Every row gives one point. To make a cloud, some directions were put in groups of two or more. Within a group, all points are equally far from the middle, so they leave a hole (a ring in 2 directions, a hollow ball in 3). The other directions are filled evenly. Then the cloud was stretched, turned, moved and blurred a little. How many holes are there, and how many directions does each take, smallest first?

Cloud (22 x 3):
0.009 0.044 0.047
0.027 -0.007 0.061
-0.072 0.011 0.015
0.038 0.055 -0.022
-0.018 0.056 0.034
-0.056 -0.039 0.009
0.020 -0.065 -0.007
0.061 0.030 0.026
-0.011 0.014 0.061
-0.063 0.032 0.023
0.035 -0.028 0.056
0.025 -0.062 0.035
0.031 0.035 -0.045
0.036 -0.051 0.043
-0.032 0.054 -0.032
-0.054 0.046 -0.019
-0.026 -0.031 0.056
-0.042 0.058 0.015
-0.011 0.014 -0.053
-0.035 0.063 0.012
-0.037 -0.039 0.045
0.020 -0.051 0.049
Holes: 1 (3)

Cloud, 19 rows:
-0.002 -0.057 0.013
0.010 -0.112 0.012
0.022 0.012 0.035
0.073 -0.051 0.075
0.064 -0.013 -0.022
-0.039 -0.049 0.026
-0.018 0.033 -0.041
0.031 -0.032 0.042
0.021 -0.062 0.016
0.045 -0.028 -0.009
0.061 -0.026 -0.048
0.017 0.052 -0.006
0.037 -0.057 -0.068
0.002 -0.012 -0.046
-0.031 -0.051 0.002
0.045 0.024 0.017
-0.008 0.026 -0.029
0.088 0.011 -0.026
0.011 -0.015 -0.006
Holes: 0

Cloud, 31 rows:
0.009 0.087 -0.012 0.016
-0.027 -0.045 -0.008 -0.054
-0.042 -0.069 0.033 -0.016
-0.039 -0.014 0.002 0.074
-0.014 -0.005 0.033 -0.067
-0.012 -0.007 0.032 0.065
-0.073 -0.004 -0.001 0.050
0.057 -0.005 0.016 -0.036
-0.026 -0.061 -0.023 -0.040
0.038 0.055 -0.045 -0.038
-0.076 0.018 0.010 0.032
-0.059 -0.011 -0.022 0.060
0.056 0.001 0.017 -0.042
0.006 0.071 -0.042 -0.020
-0.064 -0.011 -0.012 0.060
0.037 -0.058 -0.019 -0.012
0.008 -0.056 -0.063 0.004
0.049 -0.041 -0.010 -0.018
0.025 0.075 -0.041 -0.009
0.005 0.067 0.050 0.021
-0.067 0.026 -0.016 0.026
-0.005 -0.001 0.021 -0.072
0.034 -0.060 -0.012 -0.011
-0.038 -0.023 -0.063 0.033
-0.013 0.042 -0.048 -0.035
-0.039 0.061 -0.026 0.002
0.058 0.011 0.002 -0.051
0.055 0.013 0.006 -0.054
-0.022 -0.004 -0.026 0.073
-0.025 -0.035 -0.070 0.021
-0.031 -0.024 0.031 0.065
Holes: 2 (2, 2)

Cloud, 27 rows:
-0.036 0.052 -0.042 0.060
0.019 0.017 -0.049 0.051
-0.010 -0.061 0.021 -0.061
-0.058 -0.006 -0.029 0.055
0.027 0.036 0.082 -0.027
-0.067 0.005 0.023 0.043
0.025 -0.032 0.009 0.051
0.008 0.063 0.073 -0.010
-0.009 -0.051 -0.011 0.054
0.030 -0.034 -0.021 0.008
0.009 -0.058 0.069 0.000
0.053 -0.010 -0.002 -0.019
-0.004 0.064 -0.051 -0.014
-0.032 0.074 0.007 -0.011
0.060 0.027 0.041 0.010
-0.003 0.052 -0.059 0.049
-0.024 -0.048 0.057 0.050
-0.035 -0.029 -0.008 0.076
-0.053 -0.016 -0.018 -0.038
0.018 0.036 0.037 0.082
0.036 0.025 -0.046 -0.018
-0.006 0.043 0.003 -0.068
-0.044 -0.042 -0.020 -0.038
-0.054 0.015 0.015 -0.037
-0.054 0.021 0.052 0.037
-0.038 -0.037 -0.044 -0.012
0.021 -0.048 0.007 0.036
Holes: 1 (4)

Cloud:
-0.024 -0.043 0.049 0.066
-0.051 0.067 0.004 0.015
0.041 -0.045 0.043 0.023
0.081 0.002 -0.019 0.006
0.071 0.012 0.016 0.000
0.013 -0.042 -0.060 -0.023
0.078 -0.021 0.006 0.009
-0.013 -0.048 -0.012 0.081
-0.012 0.013 0.026 0.083
-0.026 0.070 -0.029 0.034
0.068 -0.043 -0.028 0.030
-0.021 0.065 -0.001 0.054
-0.060 0.033 -0.034 0.017
-0.023 0.033 0.016 -0.034
0.063 0.042 -0.045 -0.016
0.053 0.048 -0.003 -0.034
0.002 -0.022 -0.068 -0.022
-0.053 0.018 -0.046 0.015
-0.003 0.062 -0.041 0.036
-0.001 0.023 -0.073 -0.020
0.019 -0.040 -0.053 -0.035
0.021 -0.046 0.052 0.033
0.015 -0.002 -0.020 -0.058
-0.009 0.035 0.039 0.065
0.028 0.050 -0.052 0.023
-0.043 -0.034 -0.044 0.031
-0.037 0.074 0.002 0.034
0.049 0.004 0.042 0.018
0.081 -0.009 -0.004 0.006
0.020 0.019 -0.027 0.066
-0.006 0.010 -0.073 -0.019
Holes: 2 (2, 2)

Cloud:
-0.026 -0.066 0.011 -0.035 0.015 0.004
0.002 -0.037 -0.007 -0.020 -0.068 0.007
-0.062 0.065 -0.005 -0.032 0.005 0.037
-0.032 0.030 0.010 0.027 0.001 -0.078
0.006 0.004 0.008 -0.051 -0.022 -0.075
-0.047 -0.017 -0.033 0.004 -0.044 -0.045
-0.011 0.037 0.019 -0.033 -0.052 0.043
-0.057 0.056 0.024 -0.036 0.054 0.028
0.056 -0.073 -0.046 -0.022 -0.025 0.021
0.053 -0.029 0.009 -0.095 0.027 0.002
-0.031 0.085 0.050 -0.018 -0.009 0.015
-0.036 -0.037 0.002 -0.042 0.036 -0.033
-0.044 0.054 -0.030 -0.040 -0.016 0.048
0.058 -0.007 -0.042 -0.023 -0.064 0.002
0.026 -0.003 0.014 -0.114 0.028 -0.005
-0.036 0.043 -0.006 0.017 0.024 -0.078
-0.065 0.079 0.008 0.014 -0.004 0.010
-0.026 0.059 0.049 0.050 0.022 -0.022
0.073 -0.012 0.026 -0.049 -0.010 -0.007
-0.045 0.015 -0.055 0.008 0.029 0.060
-0.023 0.001 -0.007 -0.074 -0.052 -0.004
-0.033 0.037 0.058 0.026 0.041 0.035
-0.061 0.070 -0.020 0.005 -0.012 0.029
0.006 0.067 -0.028 0.064 0.009 -0.051
0.043 0.005 -0.023 -0.030 0.004 0.085
0.039 0.014 -0.051 -0.083 -0.002 0.009
0.009 0.050 0.080 -0.036 0.002 0.037
0.018 -0.005 0.033 -0.027 -0.026 -0.063
-0.010 -0.032 -0.096 0.013 0.013 -0.016
-0.018 0.041 -0.033 0.012 0.042 -0.068
-0.024 0.096 0.045 -0.024 0.006 -0.005
0.072 0.011 0.028 -0.053 0.011 0.031
0.017 -0.008 0.027 0.019 -0.001 -0.065
0.044 -0.067 -0.054 0.018 -0.014 0.000
-0.001 0.002 0.013 -0.103 0.001 -0.037
0.062 0.006 0.049 -0.056 -0.003 0.003
-0.027 -0.033 -0.015 -0.099 -0.020 0.014
0.008 0.058 -0.042 -0.024 0.046 0.022
0.006 0.075 -0.023 -0.034 0.043 0.002
-0.041 -0.028 0.014 0.032 0.020 0.020
0.017 0.054 0.046 0.013 0.058 0.024
0.006 0.076 0.037 0.048 0.030 -0.019
-0.004 0.018 -0.090 0.044 -0.007 -0.057
-0.073 0.076 0.003 0.001 0.010 0.008
0.016 -0.059 0.001 -0.042 -0.043 0.048
-0.033 0.038 -0.017 0.004 0.040 -0.070
0.056 -0.063 -0.037 -0.034 -0.035 0.038
-0.034 -0.042 0.013 0.027 0.011 0.013
0.016 -0.008 0.014 -0.034 -0.049 0.067
-0.077 0.066 -0.003 0.019 0.010 -0.010
Holes: 3 (2, 2, 2)

Cloud, 48 rows:
0.010 -0.030 0.050 0.064 0.098 -0.028
-0.024 0.041 0.076 0.009 0.055 -0.052
0.061 0.056 0.003 -0.063 -0.027 -0.043
0.047 -0.002 0.002 -0.042 0.019 -0.018
-0.013 0.062 -0.007 0.043 -0.013 -0.023
-0.007 0.027 0.017 0.034 0.094 -0.007
-0.028 0.020 -0.029 -0.045 0.008 0.006
-0.052 -0.059 0.023 0.003 0.005 -0.023
-0.008 0.007 -0.074 -0.026 -0.030 -0.011
0.027 -0.024 0.047 -0.004 0.007 -0.030
0.077 -0.027 0.013 0.014 -0.024 -0.003
0.020 0.025 0.027 -0.009 0.014 -0.059
-0.012 -0.010 0.017 -0.027 -0.010 -0.083
-0.019 0.041 -0.003 -0.008 0.009 0.050
0.032 -0.053 -0.004 -0.004 0.038 -0.068
0.000 0.084 -0.004 0.002 0.009 0.000
0.001 -0.031 -0.007 0.002 0.045 0.017
-0.012 0.017 -0.041 -0.009 0.020 0.077
0.010 0.041 -0.034 0.064 0.041 0.003
0.012 0.005 0.008 -0.044 -0.006 -0.009
0.028 -0.038 -0.036 0.055 0.040 -0.073
0.015 0.001 0.071 0.025 -0.023 -0.006
0.014 -0.011 0.007 0.010 -0.013 -0.027
-0.006 0.022 -0.055 -0.012 0.041 0.011
-0.021 0.010 -0.019 -0.063 -0.009 -0.033
0.040 -0.033 0.053 0.037 0.033 -0.015
-0.057 0.033 0.076 0.019 0.007 -0.054
0.006 0.012 0.083 -0.012 -0.035 -0.102
-0.005 -0.075 0.002 0.039 0.041 -0.043
0.041 -0.047 -0.015 0.009 0.034 -0.088
0.016 0.004 0.053 0.021 -0.038 -0.001
-0.045 0.092 0.025 0.033 0.000 0.013
0.027 -0.041 0.028 0.065 0.076 -0.072
-0.041 0.011 0.052 0.008 0.081 -0.049
-0.040 0.069 -0.066 0.010 0.026 0.031
0.030 0.017 -0.015 -0.051 -0.041 -0.001
0.049 -0.092 0.035 0.028 -0.011 -0.084
0.013 -0.068 -0.014 -0.048 -0.017 -0.069
-0.067 -0.012 -0.089 0.027 -0.005 0.036
-0.046 0.055 0.023 -0.060 -0.007 0.039
0.018 0.045 -0.073 -0.066 -0.019 -0.016
0.028 -0.023 -0.054 -0.018 -0.032 -0.006
-0.071 -0.034 0.002 0.066 0.050 0.038
0.076 -0.016 0.050 -0.040 -0.002 -0.060
0.064 0.026 0.014 -0.029 -0.027 -0.013
-0.018 0.059 0.020 -0.027 0.044 -0.028
-0.011 0.001 -0.004 -0.003 0.079 -0.081
0.030 0.022 0.068 -0.048 -0.052 -0.088
Holes: 0

Cloud, 76 rows:
-0.052 0.015 0.031 0.047 0.054 -0.046 -0.015 -0.024
-0.022 0.004 0.010 0.039 0.004 0.037 -0.053 -0.021
0.044 -0.034 -0.033 0.037 -0.031 0.085 -0.036 0.062
0.023 0.014 0.016 0.035 0.063 0.013 -0.086 0.016
-0.037 -0.027 0.055 -0.020 -0.006 0.013 -0.047 0.035
0.010 -0.067 -0.017 0.040 -0.015 -0.026 0.014 0.021
-0.002 0.027 -0.047 0.005 0.027 0.001 0.115 -0.013
0.031 -0.067 -0.056 0.021 0.036 -0.008 0.030 -0.013
-0.060 -0.020 0.013 0.019 0.037 0.021 0.057 -0.003
-0.009 0.034 0.012 -0.055 -0.017 -0.075 0.034 0.035
0.017 0.016 -0.031 0.088 0.048 -0.002 -0.028 0.037
-0.006 -0.018 -0.001 0.019 -0.052 -0.038 -0.022 0.074
0.001 -0.045 0.024 0.040 0.045 -0.024 0.000 0.065
-0.026 0.059 0.066 0.026 -0.019 -0.053 0.002 0.044
0.006 -0.020 0.009 0.099 0.049 0.029 -0.018 0.016
0.029 -0.011 -0.060 -0.007 -0.073 0.020 0.032 0.018
0.068 0.021 0.000 -0.060 -0.002 -0.008 -0.009 0.033
0.005 -0.001 0.030 -0.010 -0.030 0.091 -0.002 0.077
-0.015 -0.040 -0.069 0.020 0.017 0.010 0.014 -0.048
-0.003 0.052 -0.025 0.015 0.028 0.041 0.065 0.033
0.086 0.019 0.022 0.029 0.003 0.002 0.061 0.003
0.061 -0.056 -0.039 0.006 0.040 -0.002 0.004 0.020
-0.022 -0.007 0.009 -0.013 0.040 -0.040 -0.070 0.047
0.053 0.009 0.001 -0.030 0.037 -0.091 0.088 0.015
-0.010 0.046 0.029 0.043 0.069 -0.038 -0.053 0.049
-0.008 -0.029 -0.026 -0.019 0.014 0.062 -0.056 0.019
0.081 -0.021 0.060 0.041 0.023 0.011 0.002 0.009
0.033 -0.013 -0.011 0.066 -0.031 0.019 0.007 -0.011
0.007 0.033 0.083 0.042 0.044 0.033 0.028 0.032
0.053 -0.023 0.055 -0.027 0.019 0.026 0.047 0.042
0.046 0.024 0.024 -0.037 0.048 -0.069 0.082 0.028
0.037 -0.023 -0.029 -0.014 -0.003 -0.090 0.070 0.010
-0.027 0.004 0.006 0.011 -0.020 0.079 -0.008 -0.020
-0.027 0.075 0.056 -0.070 0.028 -0.031 0.018 -0.013
0.049 0.011 -0.038 0.033 -0.028 0.031 0.098 0.057
-0.035 0.003 0.089 -0.006 0.014 -0.060 -0.013 0.028
0.053 -0.006 0.008 0.006 0.059 -0.025 0.020 -0.054
0.062 0.020 -0.009 0.054 0.047 -0.031 -0.027 0.033
-0.007 0.053 0.106 -0.030 -0.023 0.000 0.007 0.031
0.024 -0.034 -0.040 -0.048 0.009 -0.052 0.014 -0.032
0.005 -0.004 -0.019 -0.008 0.027 0.046 0.092 -0.001
0.060 0.039 -0.025 0.054 -0.035 0.048 0.064 0.069
0.022 0.008 -0.020 0.075 0.077 -0.032 -0.015 0.006
-0.014 -0.038 0.002 0.040 0.033 0.062 -0.037 0.057
-0.019 0.069 0.049 -0.027 0.003 -0.019 0.053 -0.017
-0.024 0.034 0.084 0.006 0.067 -0.038 0.047 -0.007
0.040 0.060 -0.021 0.013 -0.014 -0.011 -0.023 0.026
-0.048 0.078 0.042 -0.004 -0.010 0.014 0.021 0.014
0.069 0.002 -0.006 -0.007 0.046 -0.079 0.048 -0.028
0.049 0.020 0.017 -0.031 -0.044 0.032 0.039 0.093
-0.074 0.017 0.032 0.027 -0.012 0.060 -0.011 0.011
0.072 0.013 -0.052 0.054 -0.033 0.060 0.038 0.056
0.030 -0.013 -0.052 -0.015 -0.053 0.054 -0.010 0.028
-0.025 0.011 -0.061 0.025 -0.039 -0.012 -0.005 0.054
-0.002 -0.023 -0.063 0.012 -0.008 0.030 0.018 -0.044
0.026 -0.011 -0.056 0.052 -0.056 0.059 -0.042 0.057
0.041 -0.029 -0.026 0.056 -0.018 -0.009 -0.012 0.105
0.045 -0.038 0.025 -0.023 -0.029 0.025 0.084 0.016
-0.031 0.047 -0.007 0.041 -0.008 -0.038 0.072 0.007
0.026 -0.012 -0.029 0.017 0.028 0.069 0.062 -0.012
0.033 -0.010 0.034 -0.055 -0.043 -0.007 0.080 0.013
-0.012 0.012 0.077 0.003 0.013 0.021 -0.058 -0.010
-0.011 0.024 -0.013 0.074 0.070 -0.052 0.027 0.007
-0.075 0.064 0.037 0.027 0.022 0.005 -0.037 0.025
0.060 -0.056 -0.049 0.037 0.010 0.029 0.007 0.038
0.004 -0.028 0.093 0.030 0.036 -0.052 0.012 0.046
-0.001 -0.034 -0.016 0.097 0.032 0.047 -0.018 0.042
0.035 0.045 0.054 0.019 -0.021 -0.004 0.087 0.010
-0.058 0.002 0.012 -0.015 -0.004 0.032 0.067 -0.008
0.072 0.005 0.031 -0.016 0.068 0.010 -0.010 -0.004
-0.030 0.038 -0.007 0.036 0.034 -0.011 0.094 0.006
-0.014 0.061 0.054 -0.016 0.008 0.065 -0.030 0.009
0.009 -0.029 0.067 0.031 0.067 -0.049 -0.018 -0.008
0.036 0.001 0.106 0.025 0.047 0.029 -0.034 0.053
0.002 -0.024 -0.040 0.063 0.010 0.007 0.009 -0.031
-0.012 -0.064 -0.042 -0.005 0.030 -0.006 0.011 -0.040
Holes: 3 (2, 2, 3)
